Each point is reached from the start by the listed moves, each made 0, 1 or 2 times, or once backwards (-1), plus a little noise. Is the number of moves made odd or even? Then give how often each move was made.

Moves:
(1): [  6 -12 -11]
(2): [ 24  34 -15]
Start: [17 -6  0]
Points:
[ 58  74 -20] => odd (-1, 2)
[ 23 -18 -12] => odd (1, 0)

Moves:
(1): [ 13  -5   2   7  10  -4   3 -11  -7]
(2): [ 26  19   3   0 -28  -7  10   8  -9]
(3): [  6  -1 -23  24  12  12 -10   1  -7]
(4): [-13 -24 -30  23 -15 -18 -10  29 -20]
(5): [ 11  29  32  -8 -10 -13  17 -14  -1]
(6): [  4  -4  -6  -5  -8 -13   3 -20 -16]
Start: [  8  14   0   3  -1 -30   2   9  16]
Points:
[-37  10  -2  26 -35 -82   3  41 -11] => even (-1, -1, 0, 2, 2, 0)
[   0  -43  -36   46   -8 -106    2  -16  -61] => even (2, -1, 0, 2, 1, 2)
[  7  10 -34  -2  17   5 -15 -13  20] => odd (-1, 0, 1, -1, -1, 1)
[ 33   5 -41  49  66  35 -25   7  32] => even (1, 0, 2, -1, -1, -1)
[-15 -29 -81  84   2 -62 -27  28 -45] => odd (0, -1, 2, 2, 1, 1)
[ 36  72  53  23  62   2  15 -42  38] => even (1, -1, 2, -1, 2, -1)

Moves:
(1): [ 10   3  -3 -12  -1   1  -4   1  13  -1  15  10   0   9]
(2): [-18  -2   9   0 -15  10  -6 -11 -17   9   0 -10  17  -5]
(3): [-4 -3 -7 -4 10  6  7 -2 -7  4 -3 13 -2 -9]
(4): [ 0 -5 -2 -5  0 -8  3 -4 -3 16 -5 10  3 12]
(5): [-14   0  -8  -4   0 -12  -2 -12   8  19   0   2  -7   0]
(6): [ -9  37  10   1   1 -24 -18  -8   1  -9   7  -4  27   1]
(7): [  3   9   1   7   7   6   8  -3  10 -13 -10  -2  16 -19]
(8): [ 16 -13   2  -9   2  -9   1  19  -5  13   9  15  11 -16]
(9): [-7  7  6  6 10  8  3  5  6  4 -7 -3 -6  2]
(10): [ -8   1  -9 -11  -4   4 -11  17  -5   4  -3  -4 -16   4]
(11): [  5  11   5 -15  -7  11 -11   7 -17 -18  -4 -20 -14  -2]
Start: [-3 -9 -4  5  1 -3 -2 -6  2  0  1 -7 -1 -1]
Points:
[ -12  -27  -27  -34    3   14  -18   53    8   41  -24  -23 -121   51] => odd (0, -1, -1, 1, 1, -1, -1, 0, 2, 2, 1)
[ 12 -82 -18  -2  23 -21  32  23  21  90   3  58  -2 -18] => odd (0, 0, 0, 1, 1, -1, 0, 2, 1, 0, -1)
[-25  44  28 -21 -37  61 -30  -9 -36 -41 -39 -79  18  10] => even (1, 2, -1, 2, -1, 0, 2, -1, 1, 1, 2)
[ 55 -69   9  16  46  -1  53  46  -1  43 -24  46  -7 -13] => odd (-1, -1, 0, 2, -1, -1, 0, 2, 2, -1, 0)
[ 36  49  -3 -58  52  -8 -16  43  17 -10  16  29  -4 -47] => even (2, -1, 2, 0, 1, 1, 1, 2, 2, 0, 2)

Moves:
(1): [ -7 -17   5  -7 -13  -3  21  -4  -5  -5 -12   7 -12   4  10   6  -2  21]
(2): [-18   4 -11 -10  -7  -3 -10  -4   3  -5   0   0   1 -15  -7   6  11   1]
(3): [  4 -14   4  -3 -10  -2   1   0  -7  -5   5  -1  -2   1  -9   3 -13  -1]
(4): [-21   5  -1  -1   3  -6   0  -3   7   2   3  10   2   4 -12  11  -9   6]
(5): [  7  -8  -6  -1 -11 -10 -18  -5  13  -5 -16   3   5  -9  -2   6 -13  13]
(6): [ 11  -2   5  -1  -5  -1  -3  -1   8  -9  -6   2 -11   1   4   4  -1 -17]
(7): [  3  -2 -15  -2 -13  -2  -9   9 -11  -2  -8  12 -13   1   2  -8   3  15]
(8): [  5  12   8  -4  10  12   9 -10  -5  -1  -2   3 -18   1   8   2  -7  -1]
(9): [ -6  -6 -13  -2  -4   0   3  13  -6   2  -9   5  14   7  17  -2  -1  -6]
(10): [  5  -1  -7  -4   3  -8  14   8  10  24  -3   8 -10 -10   6  10   4  -6]
(11): [  7  -3  19 -16  -2  -6  -4   6   7   0   1   2   7   1  -2  -4  -9  -4]
(12): [-13 -14  -4  -3 -14  18  -2   1  -2  -6  -2  -1   4  10  -3   9  -7  13]
(13): [ 11   2  19  -2  10  23  15  -5  -6   2   0  -2  -3   0 -21 -23  -5 -11]
(14): [ -3 -16  -5 -14   2  -6  -2  -2  -8   6   0  12  15  12   9   6   2  -7]
(15): [12  3 20  1  8 10  5  2 -2 -4 -3  8 -7 -6 -1 -6 -8  3]
(16): [ -1 -10   0  -1  13   9  -2   2  -1  -7   5  -4   3   2   2 -11  -4  -3]
(17): [ -5  -4  -2   6  15   5 -14  13 -18  -5 -16  -6   0   0  -3   0   5   6]
(18): [-18  -8   5   2   3   0  -1 -11   2  11   1  -1  -1   3  -2  -3  -3  -3]
Start: [  1   1   3   2  -9   4  -5   6  -3  14   3 -17 -20  -5  -4 -10  -2  -9]
Points:
[-18   7   6  -8 -52  73 -58   0 -28 -52 -15 -15 -64 -23   9  -3 -27  10] => even (-1, 2, 1, -1, 0, 1, 1, 2, 1, -1, 0, 2, -1, -1, 2, 0, 0, 1)
[-57 -79 -16 -47 -81 -47 -37  49  30 -14 -75  54  22  14  40  27 -61  91] => odd (2, 0, -1, 2, 2, 0, 1, -1, 2, 0, 2, 1, -1, 0, 1, 1, 0, 0)
[-20 -16  -3 -37  -5 -46 -24  22   5   8 -83  47 -90 -74  12  77 -52  29] => odd (1, 2, 2, 2, 2, 1, 0, 2, 1, 2, 0, -1, -1, 0, 2, 0, 2, 0)
[  13 -121  -22   -3  -91   -1  -50   60  -52  -58  -77  -22   39   53
   50   50  -37   10] => odd (1, -1, 2, -1, 1, 2, -1, -1, 2, -1, 0, 2, -1, 1, 0, -1, 2, -1)

Moves:
(1): [  2   7  30  -3  -8   6  -9 -13  13 -12  -9  15  -4  26  -3  -4   5   8
   2  -2 -10  -1  -1  -1  -9  11  -1]
(2): [ -5  12   3 -18  -7   8   3  -7  11   4   3   8  18  11  -4   7   6  -6
   0  -2  -6  -6   5   0   1  -1   7]
(3): [ -5   2  15  -5   2 -10  24   3  10  -3   6   4  -2   0  -4  -5  -8   3
   5   6  -1   6   4  -1   7  15   1]
(4): [ -4   0   1  -5  -8   6   5   9 -10   2  12  10  18   3   7   2  22  18
   6  -7   6   0  -4  -7  10  -4   0]
(5): [-4 -1 -8 12  8  7 -9 -4 -1  1 -3 -6  9 -5  0 -8 10 -7 19 18  0 -4  4  9
  8  1 -4]
(6): [  1 -20  -6  19   4  10  -8   5  -4   2  15 -29  -7  -8   3  26   6  -8
  -7  14  24  13   1  10 -11   8   4]
(7): [  0   2  -2  -3   6   3  -7  10  -4   9 -10   5  -1   1  -5  13   7  12
  19   7   4   4   1  -6  -5   2  -6]
(8): [-27 -10  17 -19   4  -3  16 -15   4  -6   1  -8   5  22 -13 -10   2 -23
 -19  13   8 -11   1 -14   8   4  12]
(9): [  1   2   0  -9  -5   8  -4   8   6  -9   8 -11  -1  -6   1   0  -5 -20
   3 -10   2   5  -2   3   2   2   4]
(10): [ 19  -8  16  14   6   0  -4   5  -3  10  -2  -3  -5   3  -2  -5   3   3
  -2   7   2   6   3   8 -23  -1   7]
(11): [ -3   8  -8  18   3  -4   1  -3  -5   2  10   8  -5  -3  -1  -7  -7  -4
   3   2 -12   7  -3  12  -2  -2  -2]
(12): [-15   6   3  -7   1   6  10  -3   1  -2   6   3  -1  -8  -2   2  10   4
   8  11  -2  -9   7   2   4  -4 -11]
(13): [  0  10   2   1   3  17  -6   4   2   3 -15   1   6  -4  -9  -2 -22  10
   2  -4 -13   3  -3   3  -5   0  -4]
(14): [ -7  18 -12   5  25  16   3   4  -6  -3   2  -8 -16   2  -9 -13 -13  -7
 -13   0  -8  -4  14  12  -3   7  -4]
(15): [  9   7  21  23  11 -17 -21   8 -10 -25  -2 -14   2  12 -11   2  -5   6
  -4   3 -16  15  16   8 -24  24   8]
(16): [  4   4  15   0  -1  -4   6  -2   3  -2  -4   3  -9  -2   7   0  -6 -15
   0  -1  -5   0   1  10   0  -4   5]
(17): [ -4   8   5   6  -4 -12  25   3   1   7   2   1  -5   1   5  -2   5  10
   4   2 -12   6  -7   6   1  19  -1]
(18): [  9  14  -8 -10  -1  -8   6 -21  -4  16   8  10 -19 -13  18   3 -16  19
  -7  16   2 -24  -5  10   1  20 -17]
(19): [-22   4  18   2   4 -22  -2   0   9  14  11  -8   9   3 -12   0   2  15
 -19   7  24  -6   7   8  -1   5   2]
(20): [ -5   3   7   4   5  -2 -10   0   3  -3   4  -7   1  -1   7   6  11   5
   6   5   5  -8   0  -2  -8   4   9]
(21): [  2   3   5   9 -10   4   9   9   5   6   3  -3  -4  10 -17  15 -12  21
   8   9   7   9  -3   9 -11  -9  -5]
(22): [  5 -18   9  -8  23 -13   4  11   1  -7  -3 -15   9   1  -4  -4  11  27
   1  32  -5  -3  -3  -5   6  12  -1]
(23): [  3  11   9   6  -4   2  -5   6   7 -14   0   9   5  -4  19  -8 -14  -1
  -7  -3  -8  -2  -5  -4   1  12 -17]
(24): [ -5   2  -6  -2  10  -3 -12 -12  -1   7  -2  -3   5  -1   3   2   1  -3
  -1  -8  13  -9   2   7  -6   4  -7]
Start: [ -8  -2   4  -5  -5  -6   0   8  -8   2  -8  -1   6  -8   9  28   9  -1
  -5  12  -5 -20  10  15   3   0  -5]
Points:
[-37 -55 121 -56 -21 -61 105  49  19  17  23  20  44 -23  41  27  20  77
 -35  71  79 -40 -15 -31  45 -19 -28] => even (-1, -1, 2, 2, -1, 0, 0, 1, -1, 1, -1, 1, 0, -1, -1, 2, -1, 0, 1, 0, 1, 1, 2, 0)
[  21   -3   23   73    7   -4 -108   93  -17  -61   13  -91   -9  -76
   -5  120  -39   43   36   26   11   32   28   34  -96   30  -29] => odd (-1, -1, 0, -1, -1, 1, 1, -1, 2, 0, 0, 2, 1, -1, 2, -1, -1, 0, 0, 2, 1, 0, 1, 0)
[-99 -11  37   1 -52   1  73  21  36  20  41   6  34 -35  35  83  15 -80
 -16  42  53   4   3   4  50 -27  -3] => odd (-1, 1, 1, 0, 0, 2, 1, 1, -1, -1, 1, 1, 0, -1, -1, 2, 0, -1, 1, 0, 0, -1, 2, -1)
[ 15 -16  79   9 -58 -15 -99  41  46 -41 -55 -22   0  49 -36  74  43  16
  79   0  32  11  -2  12 -27 -59  34] => even (2, -1, -1, -1, 1, -1, 1, -1, 2, -1, -1, -1, -1, -1, 0, 1, -1, -1, 1, 2, 2, 0, -1, -1)

Moves:
(1): [ -2  12   2  10  -3  -6   7  -7 -15  -3   2   7   5  -6  -8 -14  -6   2
  -2 -19  -6   3 -21  -6  14]
(2): [ -3   9  -2   3   3  10   0   5  -8  -6  -8  -3  -4  -1  -5  13   1   3
   0   4   4   3   2 -10  -3]
(3): [  4   2  11   8 -17   5  -1   3   0  -3  -2  19   4   4   1 -18   6   0
  -8  -4  -7   1  -7   2 -12]
(4): [ -1   8 -19  13  10  12   1  -7 -13  -1   3  -1  -1  -1  -3  -4   0 -18
  -4   4   0  14   1   7   3]
(5): [-3  6  1  4 -2 -2  5 -8 11  3  7  1  2 -2  7  1  2  0 -1  2 -1 -1 -2  8
  0]
(6): [ -9   1   2   4   2   2   3  -3  -8  -2   3  -4  -8  -3  -3  -7  -1  -7
 -14   4  -5 -16  -4   8  -1]
(7): [ -5 -11   6  12   5  -7  -9   2   8  -4  -3  -4  -4  15  -7   3   6   7
  -1  -1   1  -3   2   8  -4]
(8): [  0 -16  -8   6   7   2   5  -1  13   5  -6  11   3   9  -1  -4  -4  -3
  -6  -3  -8 -11   1  -6  13]
(9): [-10  -1   0  -2  -1   3   5  13  28  -4  10  11  -8   1 -19   4  -3  -3
   7   5   3   4   2  -2  -6]
(10): [ 11   1   6  10  -1   5  -6  -4   1   3  11   0  -1  -3  -8  -5   1   5
  13  -3 -11  -1   2  -2  -7]
(11): [ 10  10  -1  -7  16  -6   4   1   0  -4   2  -4  -5  -7   6  -1  -1   7
   4 -10  -2   0  -1   0  -8]
(12): [  3  -1  10  11  -3  11 -10  -9   9   8  10   5   8  -7  12  -4  -9 -10
  -8 -12   2  -1  -6   5  -3]
(13): [ -9  -4   2  17  -1   0  -4   6   4  -1 -13   6   3 -16   3   1   3  -3
   4  11  -2  -1  -1  -6  -4]
(14): [ -5  -6  -3   6  -6  -4  15  -3  -4 -22  -6  -8   7  -3   1   5  -8  -3
   6  -3   0  -6   2 -14  -7]
(15): [  1   3  19   7  -9   9   6 -10   6  -4 -10   3  -3   5  -9  -8  -9  -3
  14   5  15   7   7  -6   0]
(16): [ 14   1  -1   0  -9  -1   4  -4   2   3  -4   0   5   2 -10   2   0 -10
   0  -4  -4 -14   6  -4  -1]
(17): [ -6   1   7  -4  11  12  11  -5  -1  13  -4  -3   3  -6   8  13  11   1
  -8  -1  -7  19 -26  -2  -2]
(18): [ -1  -5  -6   2   0  -4  -1 -15  -4  -9  -3  -1 -12  -4   4  -4   0   3
  -3  -4  -5  -5  -9  -1   1]
(19): [ -4  -6  -7   4   1  -2   3   1  -9   8   5   6 -11   1  -4   8 -10   1
  -1  -9   1 -12   8   9  -4]
(20): [-1 -2  5  3  1 -1  7 -9 -5 -9 -5  8  2 -4 -3  8  2 -2 -2  3  0  1 -2  5
  6]
(21): [ -7  -8   5   0  -4   8   2  -2  -1   4  -5  -7  -8  -4   0  -1  -2   2
 -11  -6  -4   2  12   3   7]
(22): [  5  -3   9  -1   2   2  14   3  -2   0  11   7   1  -7   0  -6  15   6
 -10  10  13  -5   0 -13  -3]
(23): [  4 -15   6  -5   1 -12  -5   4   5   4   1   5   6  -1  -2  -2 -13   2
  -1   5 -11  -4   3 -13 -15]
(24): [  5   7 -11  -2  -4  18 -19  -2   6  -4   6 -13  17  -5 -13  -8 -12  -2
  -9   5   2  -3   2  24  -1]
Start: [ -3 -18 -16  11  25 -13   3 -16  -2   3  -6   4  -6  10   5 -12   4   3
  -5   2  -1  12   0  -2  -1]
Points:
[  -2  -90   32   91   16  -61   11  -15   20    5   -5  121    4   19
   17  -95  -36   16  -24  -41   11  -25  -36 -104  -11] => even (2, 0, 1, 0, -1, -1, 1, 2, 0, -1, 0, 2, 1, 0, 1, -1, -1, 1, 1, -1, -1, 2, 2, -1)
[-22  46  66  39  46 -41  64 -47 -77  21 -33  46 -22 -76  35 -15  12  17
 -10 -23 -16   9 -74  -7   9] => odd (2, 0, 0, -1, 1, 2, -1, -1, -1, 0, 2, 0, 2, -1, 1, 0, 1, -1, 1, 2, 0, 0, 0, -1)
[-64 -71  -7 117  21  30 -17 -22 -30 -39 -85  44  -3   5 -76 -42 -42 -17
 -33  46 -63  -5   1 -13   5] => odd (1, 2, 1, 1, -1, 2, 1, 2, 0, 1, -1, -1, 2, 0, 1, -1, 0, 0, 0, 2, 1, -1, 2, 1)
[  1  15 -40 103 -48  69 -51 -30 -31 -45 -44 -36  41  32 -60 -99 -11 -53
 -12  30 -17  10  49  61  -5] => odd (0, 0, 2, 2, 0, 1, 1, 0, -1, 1, -1, -1, 1, 1, 1, 1, -1, -1, -1, -1, 1, -1, -1, 2)
[-22 -56   3  68  -2 -24  53  -2  14 -30 -75  70  -7  25 -14   1  14 -13
   2  19  13 -33  42  21 -24] => even (-1, -1, 2, 0, 0, 0, 1, 1, 0, -1, 1, -1, 2, 1, 1, 1, 0, -1, 2, 2, 0, 0, -1, 0)
[-72   3  44  22  14 -42  33  -6  25 -21 -42  13 -76  10 -17  12  17  16
  -2  22  17  -6  46  53  19] => odd (0, 0, 0, -1, 2, 2, 1, -1, 1, -1, 1, -1, 1, -1, 1, 0, -1, -1, 0, 2, 2, -1, -1, -1)
